Each wall is flat, endless, passes through zero and stands at right angles to its row. A trip goes straight from one point to another. List the walls that it crosses, first one first.
In the rows, 128 means zero.

Walls:
(1): [ 71 148]
(2): [156 170]
(3): [158 104]
(4): [131 144]
(5): [146 142]
(6): [112 158]
(7): [137 126]
Trips:
[101  99] to [114 151] => 6, 4, 2, 5
[139 101] to [120 182] => 5, 2, 4, 6, 3, 1, 7
[117 171] to [149 150] => 7, 1, 3
[147 121] to [129 139] => 4, 6, 3, 1, 7
[125 102] to [ 71 151] => 7, 1, 3, 6, 4
[132 167] to [ 95 103] => 5, 2, 4, 6

Walls:
(1): [121 128 158 112]
(2): [148 166 156  88]
(3): [ 77 114 134 142]
(4): [129  93 116 117]
(5): [151  92 127 131]
Trips:
[ 89 131 148 160] to [145 157 128 148] => 1, 2, 3
[103 166 173 173] to [171 120 110 148] => 2, 1, 3, 5, 4
[ 82 156 132 100] to [ 98 149  69 156] => 1, 2
[151 152 102 105] to [173 175 134 138] => none
[137 144 159 122] to [132 150 119 147] => 1, 2
[ 95 184 155 136] to [119 143 163 123] => none
[158 137 146 119] to [ 92 120 131 190] => 2, 3, 1, 5
[134 153 136 130] to [124 122  94 128] => 1, 2, 4, 5, 3

Walls:
(1): [ 64 164 100 127  85 121 116 158 148]
(2): [142 115  99 155 153 121 153 158 132]
(3): [ 95  75 149 127 150 134 117 104  72]
(4): [137 125 134 146 164  72 165 133 125]
(5): [149 125  89 114 109 147  97 151 104]
(6): [ 94 123 200 122 120 154  97 138 116]
(7): [ 91  98 113 125 162 160 122 145  94]
Trips:
[ 83 131 123  99 183 106 130 166 163] to [101  73 103 141 100 113 136 121 112] => 3, 6, 5
[156 132  96 188 117 176 115 108 119] to [146  88 118 104 123 120 143 151  87] => 3, 4
[147 123 132  91 154 141 116 118  61] to [119 119 134 124 173 139  72 123 163] => 5
[129 161 166 113 127 132 118 105 113] to [138 107 153 174  93 147 105 100 141] => none

Walls:
(1): [112 141  90 128 110  69 125 136 145 111 134 161 136 101]
(2): [ 88 134 115 142 133  63  72 150 138 115 184 114 131 148]
(3): [ 98 122  59 122 186 142 151  50 169 143  74  94 156 182]
(4): [127 112 110 140 124 153  83 103 175 124 126 119 119  66]
(5): [160 104 125  93  76 148 141 111 119  83 159 106 149 150]
(6): [149 138 156 105 126 138 147 123 135  82 144 153 126 124]
(7): [ 64 120 114 141 125 148 156 142 129 118 145 130 146 128]
(8): [134  82 140 150  96 122 144 152 117 132 128  87  67 113]
Trips:
[ 63 108 126 117 182 112 133 128 145  93  91 132 123 105] to [142  77 104 176 153 150 108 130  85 126 150 131 124 124] => 8, 1, 3
[ 68 120  74 133 150  80 122 146 159 115 143 129 144 168] to [140 151 109 137 158  92 169 132 138 130 100 112 158 112] => 2, 7
[166 112 137  77 129 115 147  92 111 100 179 122  90 142] to [149 156 141 114 122  94  82 171 107 102 151 140 155  90] => 2, 1, 8, 4

Walls:
(1): [176 147 142 110 116 136 121 121 112 132 118 158 144 168  84 177  98 107
 172 116 160 120 118 112]
(2): [142  73 106 103 115 137 113  96 153 123 109 196 119 160 117 156 141  92
  97 138 147 139 111 160]
(3): [116 138 151 130 125 181 149 130 147 112 168  68  97 120 121 116 157 109
 121 137 183 149  78  82]
(4): [115 127 137 126 136  95  94 127 141  96 141 160 114 141 112 176 123 132
 139 142  65 148 151 160]
Trips:
[ 91 125  72 137 116 141 121 142 149 136 179 140 115 116 154 150 118 160
 168  84 141  96 109 163] to [103 148 124 135 140 170 135 168 143 165 117 160 133  69 136 157 126 143
 122 155 156 133 108 110] => 4, 3
[108 128 111 118 120 127 154 101 103 114 136 110 148 124 129 122  64 150
 157 142 137  98 131 114] to [143 103  63 107 167 187  66 156 158 117 103 108 200 131 134 147 148 117
 162  69 161 177 158 114] => 2, 3
[132  90 123 127 115  64 135 160 120 165 125  93 115 161 130 110 153 165
 151  92 102 133 157 136] to [ 93 106  72  77  96 111 108 130 140 106  97 143 112 135 106 115 115 119
 105 116 136 138  94 159] => 2
[102 138 177  72 133 100 145 130 124 119 133 107 121 110 145 121 158 123
 107 161 112 168 153 164] to [ 72 166 133 172 120 113 121 131 129 133 117  87 165 105 136 176 121 193
 117 131 107  91 161  99] => 3
[121 136 112 126 165 126 124 133 146 152 125 125 171 130 109 130 152 118
 146  74 164 146 168 136] to [112 129  96 120  94 139 116 106 152  80  98 127 108  79 143 115 167 196
 103 156 120 135 122 116] => 1, 3, 2, 4
[103 135 131 163 110  96 135 158 173 148 106 149  84 114 123 130 125 112
 121 131 122 160 115  97] to [ 92 100 164 140 141  99 150 147 167 162 130 145 158 131 157 180 117  97
 166 161 114 156 131 107] => 3, 1

Walls:
(1): [165 191 121  93 131 116 123 102 119 127 128 116 137 128  86 121 143 164
  90 129 104 136 123 157 131 141 159  99 146  97 156 133 154 118 105 117
 102  99 156 129 100 132  65 112 144  99  93 118]
(2): [144 104 116 136  71 163 109 157 109  84  92 147 144 109 137 118  98 120
 168 120  97 122 101  73 118 131 137 152 143 176 165 143 124  78  63 118
 116 132 157 108  98 179 122 104 133 122 122 147]
(3): [158 106 137 151 140 156 122 163 174  96 169 146 133 113  96 133 131  93
  84  88 108 160 138  97  99 132 144 187 119  96  90 120 100 125 102 117
 156 136 148 135 122 172 193 115 135 118  88 111]
(4): [ 88 158 173 148 179 150 166 134 128 114 135  97 148 126 138 124 110 128
 104 145 139 167 135 128 114 176 190  97 138 202 122 119 106 116 153 124
 129 126 101 118 135 123 152 112 129 200 117 119]
(5): [118 125 134 185 136 150 121  68 133 142 113 102 109 162 158 153  85  77
 126 125 118 197 123 158 106  85 155 117  91 134 145  99 108  81 144 145
  91 126  95 125 119 148 133 152 152 150 164 156]
(6): [130  39 135  92 151  67  99 136 107  96 124 151 127 140 100 108 136 125
 143 147 130 162  84 164 209  99  86 145 136 148 113 105 147 142 147  84
 127 121 126 131 122 135 100  78 135 147 141 107]
(7): [150 107 108 153 157 123  93 131 167 105 125 141 149 124 110 121 108 136
 107 133 132 116  97 170 138 105 144 166 108 123  95  90  92 119 157 134
 140 140 102 100 105 121  94 143 119 122 145 145]
(8): [117 120 135 169 142 146 169  78 145 130 132 104 147 115 107 145  94 153
 122 182 140 126 127 142 115 155 105 142 108 143 127 165 112 123 162 112
 163 111 147 104 164 121 109 110 165 147 127 105]
(9): [133 165  97 146 133 127 139 152 171 144 122 123 141 141 111  84 134 155
  82 103 124 130  73 120 132 130  98 155 121 149 129 175 114 110 156  88
 124 182 150  94 108 105 145 125  71 156 154 119]
(10): [145  75 142 157 140 153 177 126 104 128 141 128 134 132 128  87 126 111
 142  97 146 144  49 143 150 131 130 165 129 155 105 147 141 128  95 143
 125 210 107 125 122 104 129 128  86  54 114 152]
(11): [112 146 155  97 136 143 144  85 118 136 132  92 105 122 179 122  96 149
 124 126 140 149 145 100 124 146  89 137 166 115 110 171 144 165 141 167
 137 155 112 116 172 125 107 157 126  64 183 115]
(12): [126 122 116 124 139 143 157 151  92 138 118 122  89 117 138 109 138 130
 122 163 147 138 117  69 114 149  99 139  98 109  92 133 101 164 124 140
 135 172 141 122 150 117 119 162 134 112 109 142]
Trips:
[130  85 103  80  91 110  70  91 116 125 109 128 155  84  79 144 105 101
 135  93 131 122 104 145 113 128  92 127 115 143 114 148 125 140  70 117
 165 120 155 128 106 139 126 114 151 168 138 129] to [211 166 149  87 122 143 124  94 149 121 152 149 179 125 114  93 135  83
  86 122 108 124  94 126 115 104 114 110  73 115 117 119 162 147 120 114
  98  88 102 137 131 119 121  81 104  90  91 132] => 8, 10, 9, 2
[ 93 138 150  87 128 145 109  97 128 110  87 161 156  97 126 197 123 139
 119 108  93  86 139 110 104 162  83 112 123 140 146 126 109 113 128 108
 153 158 121 120 125  87 136 116 165  77 144 108] to [229 143 126 126 106 151 119 122 146 111 126 110 105 112  86 162  97 124
 119 135 136 159 133 118 114 153 103 138 157 151  90 127 195 196 127 102
 110 140 105 148 135  92 127  96 124  67 107 114] => 3, 12, 10, 2, 6
[116  82 112 123 117 138 125 179 124 119 154  82 179 147 115 114 121 131
 117  71 164 131 121 178 177  74 100 101 128 108 192 146  94 131 134 141
  82 152  96 151 111 177 178  92 133 124 212 161] to [135 146  23 141 136 162 167  99 139 172 110 147  94 128 150 123  93  78
  88 158 143 108 139 111 137 111 104 154 111 113  84 106 145 114  40 160
 126  99 145 124 106  97 143 142 122 159 151 128] => 3, 6, 12, 10
[ 92 171 172 137 105 115  95 163 159 121 134 105 104 118 100 118 125 110
 167 109 123 178 125  90 156 185 117  77 128 118 170 164 161  66 111 134
 139 150 157 134 130  94 119 116 143 122 132  78] to [109 182 113 130 157 108 120 120 161 191  65 155 147 104 183 116 127 136
 136 137 166 141 147 209 138 141 144 197 132 124 171 112 135 129 110  89
 179 131 134 124  96 105 145 139 112 146  54  89] => 8, 11, 2, 7
